Every row gives one point. Each table stands for the endless flat space through its points: a line for two points, a plane for three, and so on. Write the one point that lies in both, or say that there is none.

First (2 x 3)
[[ 0.6 -0.4  0.3]
 [ 1.4 -1.2 -0.9]]
Second (2 x 3)
[[ 0.8  0.8 -0.3]
 [ 1.1  1.2 -0.9]]
They share: [0.2 0.0 0.9]

First (3 x 4)
[[ 2.7 -2.2 -1.0 -2.6]
 [ 0.9 -3.0 -3.7 -2.3]
 [ 2.7 -1.8  0.2 -2.6]]
Second (2 x 4)
[[ 0.3 -4.5 -2.6 -3.7]
 [ 1.5 -3.1 -2.0 -2.9]]
They share: [ 2.1 -2.4 -1.7 -2.5]

First (4 x 8)
[[-3.0 -1.3 -0.3 -1.9  1.3  2.6  3.0  0.5]
 [-4.8 -0.9  0.0 -1.1  1.2  2.8  3.6  0.3]
 [-3.0 -1.3 -1.4 -0.5  3.8 -0.7  2.6  4.5]
 [-3.0 -2.9  0.1 -1.9  3.3  0.6  3.8  2.9]]
Second (3 x 8)
[[ 0.6 -1.6  0.5 -1.2  0.6  2.1  1.8  3.0]
 [ 0.0 -2.4 -0.7  0.0  0.0  1.9  1.0  3.2]
 [-2.7 -2.3 -3.1  0.0  1.2  1.1  1.1  1.6]]
They share: no point

First (5 x 9)
[[-0.3 -1.5  0.8 -3.2 -4.1 -0.7 -1.1 -2.2  0.9]
 [ 1.0  0.0  1.1 -4.3 -1.9 -2.8  1.5  0.1  0.3]
 [-2.6 -1.6  0.8 -3.6 -2.5  1.3 -3.2 -3.9  0.4]
 [ 0.2  0.2  1.5 -4.2 -1.2 -2.1  0.7 -0.6  0.4]
 [-0.8  0.2  2.4 -3.2 -1.7 -0.9 -1.2 -2.5  1.4]]
Second (5 x 9)
[[-2.0  1.3  4.1 -1.4 -2.0  2.0 -2.1 -1.8  1.0]
 [-1.2  2.0  5.9 -1.3 -2.7  1.9 -3.3 -0.7 -2.3]
 [-1.2 -2.5  3.1 -2.4 -2.1 -1.0 -3.1 -3.3 -2.2]
 [-4.3 -3.2  1.8 -1.0 -1.9  0.9 -2.5 -6.6  3.3]
 [-3.5  0.7  1.6 -0.9  1.3 -0.9  0.2 -3.2  1.0]]
They share: [-1.5 -0.7  2.6 -2.3 -1.8  0.7 -1.8 -2.5  1.4]

First (4 x 11)
[[ 2.2  3.3 -2.6 -4.3  1.5 -1.4 -1.8  0.0 -1.5 -0.4 -0.3]
 [ 1.8  3.2 -1.8 -4.2  1.1 -2.1 -1.7  0.2 -2.1  0.6  0.8]
 [-1.8 -0.7 -2.4  1.5  0.5  0.0 -0.2  3.8 -1.5  0.0  0.5]
 [-0.8  0.9 -2.0 -1.9 -0.3 -5.0  1.2  0.6 -3.3  3.2  2.1]]
Second (4 x 11)
[[-0.2 -1.2 -2.8 -2.2  1.1 -0.6  0.1  1.7 -2.9  2.1  2.5]
 [-0.1  0.3 -1.2 -0.2  0.1 -1.3 -0.5  0.8 -3.0  1.6  1.5]
 [-1.0  1.2 -2.2 -1.2  0.8 -1.5  0.1  3.8 -0.2  0.0  0.0]
 [ 0.1  0.6 -4.0 -2.1  1.4 -0.9 -0.8  1.7 -2.2  0.0  0.5]]
They share: [-0.3  0.9 -2.4 -1.0  0.7 -1.3 -0.5  2.0 -1.8  0.4  0.5]

First (4 x 14)
[[-2.0 -1.4 -0.7 -1.5  1.4 -0.4 -0.5  2.9  2.1  2.6 -0.9 -1.6 -2.1  0.4]
 [ 0.2 -3.2 -5.5 -2.9  4.2 -0.7 -1.3  2.1 -2.0  0.5 -1.1 -3.3 -2.8  0.3]
 [-1.8  0.2  0.9  0.7 -0.4 -0.5 -1.5  3.1  4.6  3.3 -1.1 -1.1 -2.0  0.3]
 [ 0.5 -1.5 -3.3  0.6  1.8 -0.7 -2.7  2.9  1.7  1.4 -1.4 -2.4 -2.8 -0.1]]
Second (5 x 14)
[[-4.8 -2.4 -1.1 -0.4  3.4 -2.3 -1.8  3.2  4.9  1.5 -0.8 -3.2 -0.1 -0.5]
 [-2.4 -2.8 -1.2 -2.9  2.3 -0.2 -0.5  3.7  2.4  0.2 -0.2 -1.9 -1.6  0.0]
 [-2.7 -2.7 -1.4 -2.8  1.0 -0.5 -0.3  3.5  2.2  0.6  1.0 -2.0 -0.7 -1.4]
 [-3.5 -3.6 -0.7 -1.9  3.9 -1.0 -1.2  4.3  4.2  0.4 -1.4 -2.6 -0.9  0.4]
 [-1.1 -1.4 -2.5 -1.0  0.6 -0.9 -1.2  2.4  1.1  2.3  0.1 -2.3 -1.5 -1.1]]
They share: [-0.8 -1.5 -2.3 -1.1  1.9 -0.6 -1.4  2.6  1.3  1.9 -1.1 -2.2 -2.4  0.3]

First (6 x 18)
[[-2.2 -3.8  2.5 -0.4  5.7 -2.4 -0.9  1.6  0.6  5.3  1.0 -0.7  4.6  3.4
  -2.3  3.3  0.6 -0.6]
 [ 0.6  0.0  0.1 -0.4  3.0 -2.1 -2.5 -1.2 -1.5  2.6 -1.5 -1.9  2.1  1.4
  -3.3  2.1  0.5 -1.3]
 [ 1.5  1.4 -2.1 -0.6  1.5 -2.4 -0.3  0.3 -0.1  0.8 -2.5 -3.1  2.8  0.8
  -1.6  2.0  0.9  1.9]
 [-0.7 -0.3  0.4 -1.7  4.1 -3.6 -3.2 -2.2 -1.0  3.3 -1.8  0.8  1.3  1.4
  -5.3  0.3  0.7 -2.2]
 [-0.7  1.1  1.4  2.8  4.5  1.0 -4.6 -4.9 -4.3  1.7 -0.6 -1.5  0.7  1.4
  -5.1 -0.7 -0.2  0.3]
 [ 2.4  0.7  2.6  0.7  2.4 -1.7 -5.0 -4.7 -3.4  3.5 -2.8  0.6 -1.8  0.0
  -2.2  3.2  0.9 -5.2]]
Second (5 x 18)
[[ 3.2  1.6 -1.5  0.7  5.2 -2.7 -1.6  0.6  0.6  3.7 -1.0  0.2  1.6  1.8
   0.0  3.8  2.0 -3.4]
 [ 3.6  2.8 -1.0  2.9  3.8 -3.1 -2.9  0.0  0.1  1.8 -2.1  1.5  0.9  1.3
   1.0  3.2  0.8 -1.2]
 [ 1.3 -0.7 -0.4 -2.1  5.1 -1.0 -2.3 -0.9 -0.4  4.2 -0.6 -0.3  0.7 -0.2
  -0.3  4.3  4.0 -5.0]
 [ 2.2  0.3 -0.4 -1.1  3.1 -0.3 -3.1 -1.3 -1.6  3.9 -1.0 -1.2 -0.4  0.9
   0.5  3.8  3.1 -3.0]
 [-1.0 -0.8  2.9 -1.3 -1.3 -1.5 -3.4 -4.6 -3.3  1.2 -4.0 -1.2 -0.9 -0.6
  -2.9  0.7  0.3  2.2]]
They share: [ 1.1  0.4  0.5 -0.3  2.6 -2.6 -2.0 -1.6 -0.8  2.6 -2.4 -0.3  0.9  0.7
 -1.8  2.3  1.1 -1.0]

First (2 x 24)
[[ 1.5  1.1  0.4 -1.4 -1.1 -0.4  0.1  0.3 -2.3 -0.7 -2.0  3.3 -0.6 -1.6
  -2.4  2.4  1.8  1.0  0.6  0.8 -0.2  0.3  1.7 -0.5]
 [-1.5  0.1 -1.1  1.1  2.4 -0.9 -2.9 -0.2 -0.3 -0.2  0.5  1.3 -0.1 -1.1
   0.1  0.9  2.8  1.5  2.6 -0.7 -0.7  0.8  2.2 -0.5]]
Second (3 x 24)
[[ 0.8  2.8 -1.3 -1.0  2.2  0.6 -1.5  0.3 -2.3 -1.2 -0.7  2.0 -1.7 -1.0
  -1.8  2.8  3.7 -0.8  3.5 -1.8 -0.8  2.0  3.0 -0.4]
 [ 0.8 -0.2 -0.3 -1.0 -1.8 -0.9 -1.5 -0.7 -0.3  1.3 -1.7  4.5 -0.2 -3.0
  -1.8  0.3  0.7  1.7 -1.5  1.7 -1.8 -0.5  2.0 -1.4]
 [ 1.0  2.8 -1.3 -1.0  1.5  0.4 -1.8 -0.4 -1.7 -0.6 -0.9  2.6 -1.8 -1.3
  -2.0  2.3  3.2 -0.9  3.1 -1.2 -1.5  1.6  3.2 -0.9]]
They share: no point

First (6 x 24)
[[-3.2 -0.3  3.1  3.2 -1.5  0.5 -6.7  1.6 -0.1  3.6 -1.2  6.2 -2.6 -1.8
  -1.3 -1.9  0.9  0.8  2.2 -5.7  1.1 -4.3  1.3  0.6]
 [-1.3 -3.0 -0.8  0.1 -0.9 -0.1 -2.1  2.7  1.1  6.3 -3.0  3.4  1.4 -1.8
   0.9 -1.6 -2.6  3.6  0.7 -2.3 -2.0 -0.3  0.0  0.0]
 [-0.2 -0.8  1.5  0.0 -3.5 -0.2 -1.3  1.5  1.6  3.6 -0.8  1.4 -1.9 -4.3
   1.9  2.2  3.6 -2.6 -3.7 -1.9  2.1  0.4  1.2 -2.8]
 [-2.9  0.4  3.2 -0.2 -1.6 -2.9 -2.8  1.6  1.7 -0.8  0.7  0.2 -5.6  2.2
   4.9 -0.8  5.5 -2.2 -0.3 -3.8  3.9  2.5 -0.1 -0.4]
 [-2.5 -0.4  2.4  2.7 -0.8 -2.5 -3.8  1.0  1.7  0.3 -2.0  2.2 -6.0 -0.1
   2.3  0.2  4.3 -3.7 -3.0 -5.4  2.2 -0.1  2.1 -1.8]
 [-0.3 -4.1 -3.0 -0.9  0.7 -1.0 -0.3  3.0  2.8  4.7 -4.6  1.2  0.3  0.5
   2.9 -1.9 -2.9  3.4 -0.8 -1.1 -2.4  3.2  0.9  0.6]]
Second (4 x 24)
[[ 1.8 -0.2  1.5  2.3 -1.2  0.3 -1.1  3.0  4.1  4.4  0.2  1.1 -1.2  1.1
   3.2 -1.6  2.5  1.1  2.2 -1.7 -0.8  3.1  1.8 -0.5]
 [ 0.1 -1.2  1.8  0.9 -0.6 -0.6 -1.5  2.5  2.5  2.9  1.1  3.0 -1.6 -0.3
   5.6  0.6  0.9  3.1 -0.1 -1.0  1.5  2.4  0.9  0.7]
 [-2.4 -2.0  0.3 -1.5 -1.2 -0.5 -3.1  1.8  1.1  1.4 -1.6  2.5 -2.8 -1.1
   2.4 -0.4  1.1  0.7 -1.2 -2.1  2.8  0.7  0.8  1.3]
 [-0.9 -1.1  1.5 -0.4 -1.6 -0.3 -2.9  2.2  0.6  1.9 -0.9  3.6 -2.8 -1.6
   5.2  1.0 -0.2  2.5 -1.3 -1.3  3.2  1.3  0.7  0.8]]
They share: [-1.0 -1.3  0.6 -0.3 -1.4 -0.1 -2.6  2.2  2.0  2.4 -1.4  1.9 -2.4 -0.4
  2.3 -1.0  1.6  0.5  0.0 -2.1  1.6  1.4  1.2  0.6]

First (6 x 24)
[[ 0.6 -1.7  0.6 -1.3 -2.6  4.0  0.9 -1.2  1.2 -1.7 -2.3 -2.1  0.3  0.9
  -4.0  2.6  1.5  0.3  2.3 -1.6 -0.8  1.9  3.8  0.5]
 [ 1.8  1.1  0.5  1.1 -5.4  0.4  0.5  0.4  1.5 -1.2  1.7  1.8  2.3  1.4
  -1.4  0.0  0.2 -0.4  2.4  1.1 -0.6  3.5  1.9  0.7]
 [ 1.1  1.6  3.6 -1.4 -4.2  0.8 -0.9 -1.3  2.9 -2.0  1.0  1.1  6.0  4.7
  -0.5 -0.3  0.0 -3.2  3.2  2.0 -1.2  2.0 -1.8  2.8]
 [ 2.6 -1.3 -1.7  0.3  3.0  1.2 -3.1  3.2  2.1  0.6  0.1 -0.4 -1.7  0.0
  -6.2  2.0  0.4  0.2  3.0 -1.1 -1.4  0.7  3.3  0.3]
 [ 0.7 -2.6  1.4 -3.8  1.8  5.2 -1.7 -0.3  3.1 -2.0 -3.8 -4.1  1.8  2.1
  -5.1  4.7  3.0 -0.6  2.6 -2.0 -2.4  0.4  3.2  3.6]
 [ 1.5 -1.7 -1.0 -0.3  2.3  0.6 -2.5  2.8  2.0 -0.1 -0.3  0.6 -1.0  0.6
  -5.6  1.5  0.5 -1.1  2.6 -1.3 -0.7  0.3  2.3 -0.3]]
Second (4 x 24)
[[ 1.2 -0.9  0.3 -0.9 -5.3  1.7 -2.5 -1.9  0.2 -1.2 -1.6 -0.3  1.6 -0.5
  -2.6  1.9 -0.5  0.5  1.7 -2.1 -1.5  2.4  1.4  1.1]
 [ 0.7  3.6  2.2 -2.6 -3.1 -0.3  0.0  2.6  2.4 -2.6 -0.3  1.3  1.8  1.6
  -1.7 -0.2  2.4 -2.0  2.1  3.0  2.5  3.6  3.1 -0.1]
 [ 2.1 -1.3  0.3  1.7  2.0  1.2  1.3  2.9  5.0 -0.3  3.7  1.8  3.7  5.4
  -3.3  0.9  1.3 -2.9  3.7  1.4 -2.6  0.5  0.8  2.8]
 [ 1.9 -2.2 -0.2  1.2 -0.9  1.9 -0.4  0.2  3.0 -0.2  1.7  0.7  3.0  3.0
  -3.3  1.8  0.0 -1.2  2.9 -1.0 -3.1  0.8  0.7  2.5]]
They share: [ 1.4  0.0  0.8 -0.4 -2.4  1.0 -0.8  0.8  2.2 -1.3  0.4  0.8  2.3  1.9
 -2.6  1.0  0.8 -1.2  2.5  0.3 -1.0  2.1  1.5  1.4]

First (3 x 24)
[[-3.4  3.0  2.7  4.5 -1.5  1.0 -1.9 -2.1  2.6  2.6 -4.0  1.6  1.3 -0.4
  -3.3  0.9 -2.0 -1.4 -4.5 -1.3 -0.7  0.0  0.5  0.8]
 [-0.4  1.2 -1.2  0.9  1.5  1.0 -3.1 -1.2  0.5 -0.7 -1.9  0.1 -3.5  0.2
   1.8  0.3 -1.7  1.6 -0.3  0.5 -2.2  0.3 -1.3  0.2]
 [-1.8  2.2  1.1  2.5 -0.3  0.6 -3.5 -0.5  1.0 -0.2 -4.0  0.8 -1.5 -0.8
  -1.3  1.3 -2.0 -0.6 -2.1  1.1 -2.3  0.8 -1.1  0.4]]
Second (6 x 24)
[[-2.3  2.4  0.1  2.6  0.6  1.6 -0.2 -2.2  2.0  3.0 -5.4  0.6 -3.1  1.5
   4.9 -0.4 -3.3  0.2  0.5 -1.3 -3.4  0.1 -0.8  4.1]
 [-1.5  0.6 -0.2  2.6  2.0  0.6 -3.1 -1.8  3.0  0.3  0.2 -0.4 -0.4 -0.9
  -2.0  0.7 -0.3  1.9 -3.3 -1.0 -0.1  0.1 -0.8 -0.5]
 [-3.4  2.0  1.6  6.4  1.1  0.9 -2.4 -0.7 -1.1  1.2 -4.2 -2.0 -2.2  0.3
   5.2  0.2 -1.6  1.0 -1.3 -2.6 -2.2  3.6 -0.8  5.3]
 [-0.5 -0.2  0.8  3.1  0.8  1.1 -4.6 -1.1  1.5  0.5  1.7  0.3  0.4 -1.7
  -3.8  1.7  0.5  2.1 -5.2 -2.8  0.7  0.9  0.7 -2.5]
 [-2.0  2.2  0.3  5.6  1.4  0.1 -2.6 -2.2  0.0  1.4 -2.8 -1.8 -2.0  0.2
   3.1 -0.8 -1.9  1.0 -2.0 -2.9 -1.7  2.0  0.2  3.0]
 [-1.5  3.2  0.1  7.4  1.1 -0.6 -3.2 -2.8 -2.0  2.2 -2.3 -2.0 -2.8 -0.6
   3.2 -1.7 -0.9  1.9 -2.9 -5.8 -2.0  3.1  1.9  1.9]]
They share: no point

First (5 x 24)
[[ 1.4 -3.7  0.3  1.5 -6.1  2.5 -3.5 -4.5 -0.5  0.0 -0.7 -1.1  0.2 -1.4
  -0.1  3.1 -0.4 -1.0  0.5  0.4  2.4 -1.4 -3.5  2.2]
 [ 4.8  0.0 -0.6  1.0  2.3 -3.6 -1.0  0.7 -1.7 -5.6  0.2 -5.4  4.9  0.1
  -4.8  0.4 -4.4 -3.0 -1.2 -2.2  1.3  2.8 -0.9 -0.5]
 [ 5.4 -3.9  0.3  3.5 -0.1  0.9 -1.7 -0.9  0.7 -4.2  0.7 -4.9  4.2  1.0
  -3.1  1.9 -3.0 -2.8  0.7  0.2  5.2  2.8 -3.5 -0.8]
 [-0.6  0.0  4.8  2.6 -3.7 -1.2 -3.8 -2.1  0.7  0.0 -0.8  1.4 -2.1 -5.3
  -3.4 -0.8 -3.0 -5.8 -2.0  1.4  0.1  4.6 -5.9 -1.7]
 [ 2.6 -3.0 -0.4  0.8 -4.2  1.1 -2.9 -3.7 -0.5 -1.8  0.2 -3.0  1.9 -0.6
  -1.6  2.3 -0.7 -0.9 -0.1 -0.4  2.2 -1.3 -2.4  1.9]]
Second (4 x 24)
[[-1.2 -0.6  0.3  2.9 -2.5  1.5 -2.6 -3.6 -0.8 -2.4 -2.6 -3.4  1.2 -2.0
  -1.6  2.8 -3.9 -2.8 -5.0  1.4  4.9  2.2  1.3  3.1]
 [ 0.3 -1.0  0.4  2.6 -2.6  0.3 -2.2 -3.1 -0.7 -2.0 -2.0 -2.4  1.3 -2.5
  -1.5  1.7 -2.7 -2.3 -2.9  1.1  3.1  1.4 -0.6  2.2]
 [ 1.3 -1.6  0.8  2.3 -2.5 -0.3 -2.2 -3.1 -0.7 -2.3 -1.5 -1.8  1.0 -2.7
  -1.1  1.7 -1.9 -1.6 -2.0  0.9  2.3  0.4 -1.5  1.5]
 [ 0.6  1.0 -0.7 -0.1 -2.7 -0.1 -3.4 -0.6 -1.8 -1.2 -0.2 -4.6  3.0  0.6
  -5.8  1.0 -5.5 -5.8 -1.6 -2.8  1.3  4.6 -1.7  1.3]]
They share: [ 2.1 -1.2  0.6  1.1 -2.5 -0.9 -2.6 -2.1 -1.1 -2.1 -0.5 -2.2  1.5 -1.7
 -2.5  1.3 -2.4 -2.5 -0.8 -0.7  1.0  1.0 -2.6  0.7]

First (4 x 24)
[[-1.0 -4.0  3.8 -2.4  1.0 -1.4 -0.4 -0.1 -1.3 -2.2 -1.3 -4.9 -1.6 -0.6
  -1.1 -0.4 -0.7 -1.2 -3.5 -1.1 -1.0  0.3 -2.3  2.8]
 [ 1.2 -0.6 -1.5  1.2 -1.4  4.5 -1.8  0.6 -1.0 -2.8 -0.6  1.4 -1.1 -3.0
  -0.9 -0.7  3.9 -1.8 -2.1 -0.8 -1.4 -1.1 -3.0 -0.8]
 [ 2.6 -1.0 -1.6 -3.6 -2.9  1.9 -2.5  2.0 -3.4 -1.0 -2.8 -1.6 -0.4 -1.8
  -0.2  0.2  2.0 -3.9 -0.5  1.9 -0.7  0.3 -1.7  1.3]
 [ 0.1 -0.1  1.7  0.6  0.3  1.9  2.4 -0.7 -1.5 -3.5 -2.3 -1.1 -0.5 -1.0
  -2.8  1.0  3.3 -0.2 -2.1 -2.1 -0.1  0.6 -1.4 -0.5]]
Second (5 x 24)
[[ 1.1  0.0  2.5 -3.5 -3.5  5.5 -1.9  0.1 -3.3 -1.6 -3.4 -2.3 -0.6 -2.9
   0.6 -0.6 -0.3 -0.9  1.3 -0.8 -3.9 -1.3 -3.9  2.3]
 [ 0.7 -3.7 -1.4 -0.4 -0.4 -0.7  0.0  0.8 -0.7 -2.3  0.2 -2.5 -0.5 -0.6
   0.7  1.5  3.8 -3.9 -6.1  0.3  0.6  0.6 -2.2 -1.0]
 [ 0.4 -5.1 -0.5 -1.9  3.6 -0.2 -1.6  2.8  0.8 -5.5 -1.3 -2.3 -0.8  2.0
  -2.4 -0.9  5.7 -1.3 -5.3 -3.0  1.1  1.6 -0.3  0.0]
 [ 0.8 -1.5  2.4 -4.5 -2.3  4.1 -1.3  0.1 -2.4 -2.6 -2.7 -3.5  0.3 -1.6
   1.5 -0.7  0.8 -1.1 -0.5 -1.1 -4.3 -0.7 -3.2  2.2]
 [ 1.8 -0.2  1.4  0.0  1.1  4.8 -4.9  3.1 -1.6 -2.2 -4.3  0.7 -3.3 -0.7
  -4.5 -0.6  3.2  1.3  1.3 -4.1  0.4  1.5 -1.6  0.5]]
They share: no point

First (3 x 24)
[[ 0.0  1.1 -1.0 -1.9 -2.3  4.0  2.2  0.1  2.9 -0.9 -3.0  0.9  1.4 -2.2
   1.1 -1.6 -3.2 -1.1 -1.3  1.1 -1.3 -0.6 -2.9  0.2]
 [ 1.2  2.9 -1.6 -4.3 -2.3  4.0 -0.2  3.7  1.1 -2.7  0.0 -0.9 -1.0 -1.6
   4.1  0.2 -2.0 -2.3 -1.9  0.5 -1.9  0.6 -2.3 -1.0]
 [ 1.2  1.5 -1.4 -1.5 -2.7  1.6  0.6  2.1  2.5 -1.3 -2.2 -1.1  1.8 -1.8
   3.1  1.6 -2.0 -2.7 -0.1 -2.1  0.3  1.0 -0.1 -2.6]]
Second (4 x 24)
[[ 1.2  4.9 -3.5 -0.7 -1.1  4.7  1.9  2.6  1.6 -3.1 -0.3 -0.1  5.2 -2.1
   1.3  1.8  0.7 -1.0 -1.6 -1.9  0.8  0.8 -4.5 -3.5]
 [ 0.6  0.4  0.7 -2.0 -3.7  0.2  0.4  0.6  1.5 -0.4 -5.6 -0.9 -1.2 -1.6
   1.4  0.0 -5.0 -3.7  0.6 -1.1 -2.0 -0.1  2.0 -1.3]
 [ 1.5  2.4 -1.6 -0.3 -1.3  4.7  0.4  3.6  2.9 -1.7 -1.4 -0.7  2.9 -1.6
   3.5  1.2 -0.7 -1.9 -1.2 -2.8  0.2  0.5 -2.5 -2.1]
 [-0.6  2.8 -1.7 -2.2 -1.7  0.8  1.0 -0.4  0.7 -2.8 -3.0 -0.1  2.8 -3.0
   0.4  0.0 -2.6 -1.3 -1.6  0.5  0.2  1.1 -1.2 -2.3]]
They share: no point

First (3 x 24)
[[ 4.0 -0.4  0.1  2.0 -1.3  0.8  0.6 -1.4  1.9  0.6  1.7 -0.6 -1.3 -1.8
  -0.6 -2.2 -0.1  0.5  2.2 -1.4 -1.5  2.4  1.1 -2.8]
 [ 4.4 -0.9 -0.1  2.5 -1.4  1.0  0.0 -1.2  2.5  1.2  2.2 -1.1 -1.1 -2.1
  -1.0 -2.2 -0.7  1.0  2.3 -1.9 -1.8  2.7  1.1 -3.1]
 [ 3.4 -0.3  0.7  1.6 -0.8  0.7  0.2 -0.9  2.2  0.9  1.4 -0.3 -0.9 -2.5
  -1.3 -2.6 -0.8  0.8  1.5 -1.1 -1.1  1.7  0.9 -2.9]]
Second (3 x 24)
[[ 0.8  0.4  0.2  1.8  0.9  2.1  1.4  0.2 -0.5 -1.8  0.1  2.8 -1.9 -0.7
   0.4 -2.3 -0.8 -0.2  1.3  0.2  0.7  0.2  0.0 -2.3]
 [ 0.2  1.9 -1.3  1.8 -0.6  2.7  0.2 -1.0 -1.1 -2.1  1.6  3.7 -0.7 -0.1
   0.7 -3.5  0.1 -0.8  1.3 -1.9 -0.2  2.0 -1.8 -2.9]
 [ 3.4  0.3  1.9  0.2 -0.6 -0.5  1.8 -1.4  1.7  0.3  0.0 -0.3 -1.5 -2.5
  -0.9 -2.3  0.5  0.0  1.3  0.5 -0.6  0.8  1.8 -2.1]]
They share: [ 2.6  0.7  1.1  0.6 -0.6  0.3  1.4 -1.3  1.0 -0.3  0.4  0.7 -1.3 -1.9
 -0.5 -2.6  0.4 -0.2  1.3 -0.1 -0.5  1.1  0.9 -2.3]

First (6 x 24)
[[-2.2  1.0 -1.0  3.0 -1.4 -2.6 -2.6  0.2 -2.2  0.0  2.7  2.4 -1.9 -0.9
  -1.0  3.1  1.1 -1.3 -1.1  0.1 -1.7  0.2  1.1  0.8]
 [-0.4  2.8  5.6 -0.1 -4.5  1.0 -1.2 -0.4 -0.5 -1.7 -2.1 -3.2 -3.8  0.4
  -2.1 -1.9 -4.7  1.3 -4.9  0.9 -4.0  0.2  1.8  0.3]
 [-0.5 -1.3 -1.2  2.8 -3.7 -2.9 -2.6 -1.1 -1.6 -2.1  2.3  3.0 -0.7 -1.7
  -3.8  3.9 -0.7 -2.6 -0.9  1.5  0.0  0.9  0.7 -0.6]
 [-1.6  2.0  1.0  3.5 -1.7 -1.7 -2.4 -1.3 -4.8 -1.5  3.7  0.9 -4.5 -1.6
  -1.2  0.4 -2.0 -3.1 -3.4  1.7 -4.9  2.4 -0.6 -0.2]
 [-1.2  2.1  1.0  4.8 -0.5 -0.1 -2.2 -2.4 -4.3  1.9  2.8 -0.5 -3.8  0.4
  -0.4  1.2  2.8 -1.0 -1.4 -0.9 -3.8 -2.0  3.2  2.6]
 [-2.6  4.0  3.4  0.3 -1.9 -0.3 -1.8  1.7 -0.4  0.3 -0.9 -1.5 -3.3  0.6
   0.6 -0.4 -1.6  2.1 -3.6 -0.5 -3.7 -0.4  1.8  1.4]]
Second (2 x 24)
[[-1.0  2.7  0.4  0.9 -0.3 -1.8 -3.1  0.1 -2.9  0.2  3.2  0.5 -2.2  0.1
   0.4  1.8 -0.5 -0.4 -1.6 -1.1 -2.4  0.2  2.6  0.8]
 [-0.4  3.4  0.4  0.3  0.4 -1.5 -3.7 -0.1 -3.3  0.1  3.9 -0.1 -1.8  0.2
   0.9  1.9 -0.8 -0.2 -1.5 -1.5 -2.1  0.3  3.1  1.0]]
They share: no point

First (2 x 24)
[[ 0.5  0.8 -0.6  1.3 -2.9 -2.0 -3.2 -2.1 -0.5  0.7 -3.5 -1.9 -4.2 -1.8
   0.2 -1.8 -2.7 -0.8 -2.0  0.2  0.0  0.1 -2.0  1.7]
 [ 4.0  1.3 -0.1  1.3 -1.9  1.0 -0.7 -1.6  0.5  2.7 -0.5  1.6 -0.7 -1.8
  -0.8 -1.8  0.3  0.2  1.5  3.2 -1.0 -1.9 -3.0  1.7]]
Second (5 x 24)
[[ 2.6  1.5  2.5  0.1 -1.5 -1.6 -3.1 -1.0 -0.3  1.5 -0.7  1.4 -2.9 -1.4
   0.2 -0.6 -0.1  0.0  0.5 -1.0 -1.0  1.5 -3.4  1.9]
 [ 4.0  1.9 -2.7  2.4 -3.5  0.4  0.5 -3.7  0.1  2.3 -1.6 -1.9 -2.5 -3.4
  -1.1 -2.6 -1.0  1.4  0.9  4.4 -0.5 -3.1 -2.0  1.8]
 [ 2.8  1.7  1.9  0.7 -0.3 -1.7 -4.0 -1.6  0.1  2.9 -0.4  2.8 -3.3  1.0
   1.1 -1.2  1.3 -2.5 -1.3 -0.1  0.8  1.6 -5.4  3.0]
 [ 2.3  1.1  2.1  0.0 -1.1 -1.0 -3.7 -1.3  0.6  1.8 -1.3  2.4 -2.7 -0.4
   1.0 -0.8  0.0 -1.2 -0.6 -0.1 -0.2  1.0 -3.6  1.9]
 [ 2.6  1.3 -1.5  2.8 -1.9 -0.6 -1.3 -1.4 -1.1  3.0 -1.1 -0.4 -1.9 -0.7
  -1.4 -2.8 -0.3 -1.6 -0.4  2.6  0.0 -1.3 -4.0  2.7]]
They share: [ 2.6  1.1 -0.3  1.3 -2.3 -0.2 -1.7 -1.8  0.1  1.9 -1.7  0.2 -2.1 -1.8
 -0.4 -1.8 -0.9 -0.2  0.1  2.0 -0.6 -1.1 -2.6  1.7]
